Rows are points. Two turns around zero, p and q, are shown by what they do to some points. Where does a point land after both, in the order given? Backwards means that the second turn is done in reverse. Each puzzle has new turns, and all numbers are rounded.

Turn p:
[-14  19  11] => [-13 -11 -20]
[ -7  17 -13] => [  4   7 -21]
[-27   3  -4] => [ 12 -17 -18]
[ 48 -39   6] => [-3 21 58]
Turn q:
[22 47  9] => [ 40  29 -17]
[ 15 -28   6] => [  4 -29  15]
[ 27  -9 -18] => [ 12 -26 -17]
[-33   2   9] => [-23  21  13]
[-30 -12  -6] => [-32   4   6]
Where do these land?
p, then q: [ 16 -16   5] => [ 9 11 18]
q, then p backwards: [-12 -22  -6] => [ 2  1 26]
q, then p backwards: [-37   4  21] => [42  0  6]
q, then p: [ 34  34 -20] => [16 49  5]

Turn p:
[-1 -4  6 16 -7  2] => [ 2 10 15 -1  4  5]
[21 -5 18 -8  4 -8] => [  2  -6   8 -16 -21 -11]
[-12  31 -28   6  17  -7] => [ 15 -15 -20  10  35 -11]
[  1 -15   6 -19   8  -1] => [-13   1 -12 -11 -16  -1]
[  3   6 -43 -18  -9  32] => [  2 -26 -25  27   2  36]
[-19  15  30  20 -13 -16] => [  8  31  22   9   7 -26]
[ -4 -12  19  15  -4  18] => [ 6 24 11 -7 -6 15]
[ 11 -16  -9 -11   5 -19] => [-21 -18   0 -13  -3  -6]
Turn q:
[-14  -8 -23   5 -21   4] => [ 26  18  -5   6 -12  -6]
[12 16  4 -4  1 15] => [  1 -10  18   7  13   0]
[ 29   0   4  17 -26   6] => [  1   2  -5  28  22 -23]
[  2 -14  12   4   5 -40] => [-28  11 -26 -19  -1  -9]
[ 26  -9  -8   7   5 -17] => [-11  14 -17   2  24   3]
[ -3  22   1 -19  -4  21] => [ 16 -15  28  -4   4  -1]
[-11  17  22   7  18   3] => [-24 -13  18   0 -14   5]
[  6 -23   8  -9   6   1] => [  0 -15 -21  -4   4   6]
[-48  -1 -20  -9  16   6] => [ 18   8  10 -19 -40  25]
Where do these land?
p, then q backwards: [  9  -7 -10  10  -8  16] => [-1  2 -8 -3 19 14]
p, then q: [-31 -10  10 -38  -6   6] => [ 17  38  21   6 -19 -12]
p, then q: [ 16  12   4 -10  -7 -16] => [ -7   4 -23  -3  -1 -15]
p, then q: [ -5   9 -16  31   0  32] => [ -5 -19  14  26  20  27]
p, then q: [ 17  -4   6  23   1 -27] => [-19 -23 -11 -24  -1  -5]
p, then q: [-23   5   1 -29  13  20] => [22 34 13  9  6  5]
p, then q: [  9  17  10  13 -10 -20] => [-28  -5 -12  -6   5 -11]
q, then p: [  6  -2  -9  -2   1 -32] => [  5  -9 -25  13   6 -15]
p, then q: [  1 -20   4   0  15  21] => [ 26 -10  17  -2   6   3]

Turn p:
[ 10   7  21  32  -4  14  -8 -10] => [ 7 22 -5  1 -6 25 12 26]
[  7 -12 -17 -10  -9 -48  24  -3] => [-18  -2  14  -3 -34 -17  -2 -39]
[-22  -9 -25  -4  -2 -23  32  -8] => [-30   0   2  22 -13 -15 -17 -28]
[ 9 13  9  8 -4 29 -7 29] => [ 18   1  -9  -2  10 -16  11  36]
[  5  14 -20 -11  26   5  -9   3] => [ 21  -1   3  -6  12  -9 -28  -4]
[ -9  11  15  14 -21  12 -33   2] => [ 11 -14  13   9   4  22  16  31]
[ -5  -9  15   3  22  12 -16  19] => [20  8  0  3 29 -3 15  2]
[  8 -34 -31 -22   0 -12  22 -17] => [-11 -14 -26  -1 -17  -8 -13 -46]
[ -3  19  33 -10  -8  12  -5 -15] => [-17  -1   7 -22  15  20   6  23]
Turn q:
[  8  29 -24  21  32 -11   1   8] => [ -6 -18 -15   8 -12  26 -31 -27]
[ -7  10  11   6 -10  19 -13   9] => [ 7 -7 23  9 17 -4 -3 -2]
[ -2 -33   9   2 -38  -5  15   0] => [-17  35  -1  -1  15 -20  26  10]
[ 23   2 -27   6  16 -14 -29 -18] => [ -9 -21  -3   0 -41 -10  -4 -25]
[ 18  13  -1  -3  14 -30 -13   2] => [-18 -30 -17  -8 -10  -3  -8  -5]
[-27  15   0  -5   2   2   1  -8] => [  2   0  18 -10   0  22  -5  10]
[  1   9  18  -2  -1  18  15 -16] => [ 23   2   3 -14  15   8  13  -5]
[  5 -37  -8 -34 -41  18  17  25] => [  7  46  -3   0  13 -47  -6  30]
[-19  -8  23  10  26   4   6  -3] => [11 -8 -4 16  4 28 19 13]
Where do these land?
q, then p: [-36   9  21  26   4 -28  17   9] => [ -1  10 -24  26  43  -9 -10  17]
q, then p: [-14   9 -22  24 -13  -9   4   6] => [-7 -1 10 10 20 24 -8 19]
q, then p: [ 11 -15 -24 -17  -3  31  19 -21] => [  0  -8  13 -36 -31  -2 -14  16]
p, then q backwards: [ 10  -7  14  26 -15  23 -24 -13] => [-23 -13  17  -4  33  -1  19  -9]
p, then q: [ 12  -4  -1 -21 -13  26   6 -13] => [  2  18   3   7 -25 -11 -16  16]
q, then p: [ 18 -23  -2  20 -10 -16   3 -15] => [-31   3   4  14 -13   0 -22  -4]
p, then q: [ 7 32 21 24 19  3  1  8] => [  4 -31  -4  -4  29   1 -26   2]
q, then p: [  0 -22  13 -10  29 -13 -15 -16] => [-12  -8 -23  14 -23 -24  16  -1]
p, then q: [  0 -20   3 -28  29  -1  17  17] => [ -5 -12 -16 -24 -34  21   4   3]
q, then p: [  0  27 -18 -14 -19   3 -16  29] => [ 21  -9  31  -2  18  21  19 -11]
q, then p: [ -8  13  -6 -30  -8 -18 -11   9] => [  7 -24  16   2  16 -11  20  -8]

Turn p:
[ 21  21 -18 -24  19  -4 -14  16   2   1  22] => [ 24  11  15  26 -12   8  17   7 -14  -5 -27]
[-19  13 -28 -16 -11  25  20 -14 -21 -10 -24] => [  7  23 -41 -21  -6 -11  13  20  -2  24   6]
[ 22  19  22 -15  15  21  28  13 -14 -12  -4] => [  8   1   1 -33 -12  30   7  24   2  -8 -25]
[-10   0  21  16  28   3   0  -9 -10 -27  -8] => [ 18   8   0 -23  -5  11 -26  -1   6 -22  17]
[ 19   1  -1   8 -23 -30  -9 -11  29 -19  28] => [ 13 -13  10  24  32  -6 -10 -29  20   2 -26]
[  3 -19   5  21 -17 -26 -21 -24 -16  20  14] => [-28  -2   6  16  10 -21 -37 -23 -14   3  -3]
[  8   7  -6   2 -25  21 -15 -19  27  23 -11] => [-21  -9 -19  31  25   5   4  21   7  10   6]
[  9 -32 -29  11  -9   8 -14  15   7  32 -12] => [-16 -32   3  27 -13 -13   6   6 -18  27  21]
[ -5 -14  -7 -23 -30 -25 -26  19  12  -4   1] => [ -1  -1  30  18  10 -39  15  -1  16  13  -5]
[ -9  -3   9 -19  24   5  18 -12  18 -11   8] => [ 14  18   9 -13  14  29  12  -8   1   1  11]
[-20   2   6  13  12 -25  13  22 -19   9 -22] => [ -6  -9   1 -28 -15 -23  10  -9 -16 -26  12]
[-20   5  24  26  17  27  19   4 -15   0   9] => [-14   5 -16 -22 -28  28 -11  -8  11 -19  14]
Turn q:
[  4 -22  21 -17 -14  -5   8   9 -12  14  -9] => [-13  10  17  -2   9  14  -5 -11 -17  26   9]
[-13 -25  -8  -7 -14   0  -5 -24 -24  12  12] => [ 30  19  -6 -18  -6   4  -9 -18 -13  17   9]
[ 19 -19 -13  16   7 -32 -15 -17 -13 -42   6] => [ 21 -23   6 -36  26 -22  -9 -14  30   1  -8]
[ -1  20  26   3   4 -40   2   2 -12 -22   9] => [-10  13  16 -13  36 -31   7  11  11  -8  10]
[ -6  21 -20 -11  -2  30  11  25   0  -1   8] => [ -7  -5 -12  24 -21  -6  29  -9 -16 -10 -12]
[-15   2 -43  -8   1  -6   0  -5   0   1 -35] => [ 20  11  -2  30  -5   8  -8 -22  26   0 -25]
[ -6  -9 -25  -2   8   4 -23  -2  12  18   5] => [  1   4 -23  -2 -26   1 -20  -7   9   1 -10]
[  4  17  34   4 -14  33 -19  -5   4   5  11] => [-12   6   0 -22  -8  19   9  24 -31 -24   0]
[ 13 -19  22  -4  26  27  28 -22   7 -35  30] => [ 13 -47  14 -13  -3  -6   6  -6 -17 -22  46]
[ 23  -3   4  10   1   0   7  -2  -2  48 -20] => [-12   5 -24  12  11  38  -8  14   3  26   6]
[-21  11   4   4 -37  -2   8   7  23  14   7] => [ -2  25  16   4 -28  -1  16  27  -1  13  -4]
[-18   0   8  32  20   0 -12  36  -5  18 -13] => [-15  -3 -15  23  11 -15 -27  26 -19   9 -24]
[ 17  27  -9 -20  11  -8  11  -1  22 -30  -9] => [-14 -13  14  11   3  -3  21 -11  34 -29   4]
Where do these land?
p, then q: [-32  22  20 -32   7  -2  -4  25   6  41  13] => [ 20   6  35  30  10 -24  33  25 -15 -16  12]
p, then q: [ 33 -14  -9  -2 -28 -18   2  -4  -1   7 -11] => [ -5   6  -4  11  17   3 -40  -7  -1  22   1]
p, then q: [  0 -23 -12  -3  19 -10   9 -14  -5   8  -3] => [  5  13 -21 -13  13   3   2 -10 -17   1  14]
p, then q: [-32  -1  12   2   3  16 -11  -3  31  20  26] => [ 25 -10  -1   4 -22 -13  10  37  -9 -22  14]
q, then p: [ -4   8 -11   8 -19   1  29  20  -1  16   0] => [-23 -24 -19  -9 -10   3  11 -12 -12  -7  -3]
p, then q backwards: [ -9  13  14   9  -4  27 -19  -8 -44 -10  -1] => [-22   3   0   6   7 -10 -36  -6  29  28   9]
p, then q: [ 15  15  27  22  22  19  -9  10 -23   4   7] => [  1  -3  24 -17 -12   3   7  -8 -19 -13 -40]
p, then q: [-23  -3  13 -17  18  36 -16  37   4  13  21] => [  0   2  27   0 -22  -1  38  40 -24   1   0]
q, then p: [  3  -2 -28  16   1 -23 -15  -9  13 -21 -15] => [ 13 -23  16  11  33   1   9  15   4  -2  15]
p, then q: [ 23   2 -17  -2  10   8   5 -29  14 -20 -21] => [-20 -25 -38   1   4   7  -5 -19  -2   5  -5]
q, then p: [ 14  -2 -15 -13  -7 -29  14 -13   5 -21  15] => [ -3   0  13   2  35  22  15 -19  -2   3  -7]
q, then p: [ 11 -13   6  12 -22 -26  16 -12   1 -36 -32] => [-10 -15  33 -11  18  40   0  17  -3 -19  13]

Turn p:
[  4  -4 -17  -1 -14  22  -8   6 -10 -31   8  16] => [-10  -3   8   5 -13   4   6  10 -24 -13 -19  29]
[  0  34 -19   2  22  25  -8   4  28  19  -8  -3] => [  3  24  41  16  -9 -11   3   8  20 -19  14 -15]
[  1 -13  26  26   0   4  -1  12  -9  16   0  -8] => [ 12 -16 -22  10  -1 -18  15  13   6  13   4 -12]
[ 24  -4   3   6  11  -1   4 -12   0  -7   3   3] => [ -1   7  -7 -14 -11 -10 -12  11   0   5   9  10]
[-18 -13   6 -10   6 -16  20  18   6  -4  -7   5] => [  4   5  -3  -8  13  -8  10 -29 -12  12  -9  -9]
[-24  -2   7 -22  -5   0   9   3  -2 -33  21  -3] => [ 13 -18  10  -9 -10  13  -7 -27 -23   0 -22   6]
[  5  13 -10  -4  -1   1 -10 -28  35  10  -3  26] => [-29   2  24 -17   2  -4  -9   3   4 -24  26  -8]
[-13  -7 -18   8  10   3  -2   6 -39   4   2   1] => [ 19  11 -21  26  10   8   4   1 -13 -10   0  16]
[-20 -14   7  15  -8  14   0  -7  -5  -4 -30  -6] => [-10 -10   2  27  13  -4   0   8 -21  21   5  -9]
[  3 -25   5   4 -20 -13  15  -6  -6  19   6 -21] => [  7 -20 -17  -6  30  -1  -5   3  17  18  -4   6]
[  9  31  12  -4   2 -12   8   3   4  11  -8   4] => [ -2  11   5  -9 -13  12  13  -8  19   9  18 -10]
[ 14   2  -4   7 -18 -35 -18  -9  -5 -23  10  -2] => [-27 -10 -26  -6 -15  14 -18 -10  11  -3 -10  15]
[ 14   2   2 -28  15   6 -10  10   3  23   7 -11] => [ 21  17   6 -16   5   6  -1  15  16 -10 -12 -19]
Turn q:
[ -5  -5  -5  -9 -15  22  10 -10  -2   1  14  32] => [  7 -24  11 -13   9   2  21  11  17  17  -5  13]
[  4   2   2   4  18  -3  -1 -11   8 -30  -3  -6] => [ -7  19  -2  -9   8  14   4  -4  -9   1 -15 -20]
[ 15   9 -31  15  -5  20   5   6  -2  11  16   4] => [ 17  11   3 -19  -5 -21  -5   7  29  10   2   8]
[  6 -31  25  -7 -10 -16 -15  -2  19  -1  -8 -20] => [ -5 -17 -11  22 -19  -7  -1 -10 -32  -7 -20 -14]
[-13  -5  -1  19  13  -5  17 -32  -8  14  -6   3] => [ 12 -16  -6 -25  -2  23  -7   4   3 -17  15 -14]
[ 30  22   1 -15  -6  -2  -9 -16  15 -28 -36 -22] => [ -6  39  -4 -10 -21  15   7 -14 -40  16 -13  10]
[ -4   4   2   9  13  16  -4  18 -15   1 -10   7] => [-12  10  -2   9  -1  10  -2   8  24 -10   0  10]
[-35  -7  16  20   6   7   4  14   8   0   3 -19] => [-16 -14   3   4  13   3 -35  -1   5 -23 -16  -3]
[ -3   1 -11   3 -12   8  -9  -7 -20   8  21  -2] => [ 22  -3  -7  -1  11 -11  -3  21   6   2   3   9]
[ 20   6   7   9  -2 -19   0  10   4  17  -7  14] => [ -9   3  10   3 -22 -13  12  -1  -1 -10  21  -5]
[ 16   1   4   2 -11  -3  16  11  -6  13  -3   4] => [-11  -5  -7  -6 -12 -15   7  -2   4  -1  15  10]
[-15  17   6 -12   9  16 -13 -13   6 -12  19  -8] => [  2   5  10   3  20  12 -16  18  -8  21 -12  -5]
[-36  -2 -19 -20  -2 -21 -15  25  -8   4   1  24] => [ 15  -8  22  36  29   2  10 -19  13 -11  14  12]
[  2 -24  17 -27   3  -6  -8  14  14  18 -11 -21] => [ -9 -17 -14  35 -20  -2 -13 -18 -14  10  -3  -3]
[ 18  14 -12  11   1 -12  24  -8 -15 -15   9  11] => [ -2  16  -7 -31  13  -9  20   1   4  -1  17  -6]
Where do these land?
p, then q: [ -4 -21  10 -36 -11   8 -22 -18 -10 -13  -4   3] => [ -1  12 -27  28   1  18  -4   7  16   2 -12  25]
q, then p backwards: [ 16  15 -11  -9   0  12  24  20  -6 -33  -1 -11] => [ 21 -15 -17  -3  -2 -31  19  14   4  -3 -20   9]
q, then p: [  1   1   1  48  15  -4   6   5   6  -6 -18  -2] => [-14 -11  26   3 -21  22 -15 -12 -11  11 -22  -6]
q, then p: [-15 -12  22 -11  14  -6 -17  -1 -22  26  17   4] => [  7  -8 -16  17  -3 -38   5   5   8  -8 -22  13]
q, then p backwards: [  8  15  22 -26 -21   8 -25 -30   5 -14  -6  19] => [  1   0  10 -15 -21  41  11  11 -24 -19 -20  10]
q, then p: [ -5   6   5   4 -14   5  16   1   9  -2 -14 -20] => [ -9   1  -4   1   5  22  -3   3 -21 -14   2  -5]
q, then p: [  4  13 -11  -1  16 -16  -5   8  12  16  -6 -11] => [ -1 -22  -4   2 -16  11 -10   7  17 -10   6  -1]
p, then q: [-22   2 -14  14  20  -8  12  -7  -3  15   9   3] => [ 10  14   1 -15   6  -5   9  14  -6   2   0 -31]
p, then q: [ -7 -15  10  11   9 -23  12   3   5  17  -5  19] => [ 20   3  -9  -9  19   1  -8 -11  -3  11  18 -20]
p, then q backwards: [ 24  13 -10   9  -4  15  13   5   4   3   3  -4] => [  9  15  -8   4 -11  18  -7  10  -6   9   1  18]
p, then q: [-10 -30  17 -21  -2  -7 -16 -12   0  -7  33   0] => [ 18  14 -32  24  -4  14  19 -14  -2   8 -19   5]
p, then q: [ 10  -3 -18   7   2   9   7   1  -4   4  -8  -6] => [-11   6  18   2  -2  -2   2   3   8  -6  11  -6]
p, then q: [-20  -7   5   5   5   4 -11  11  14  12   0  14] => [ -5   6 -21 -10  14   1  -6  -9 -12 -10  -1 -12]
q, then p: [ 20  23 -27   7 -28   3   7  16 -13 -20  -1  -9] => [-11  25   2 -22 -11  24   8 -27   3 -12  24   1]
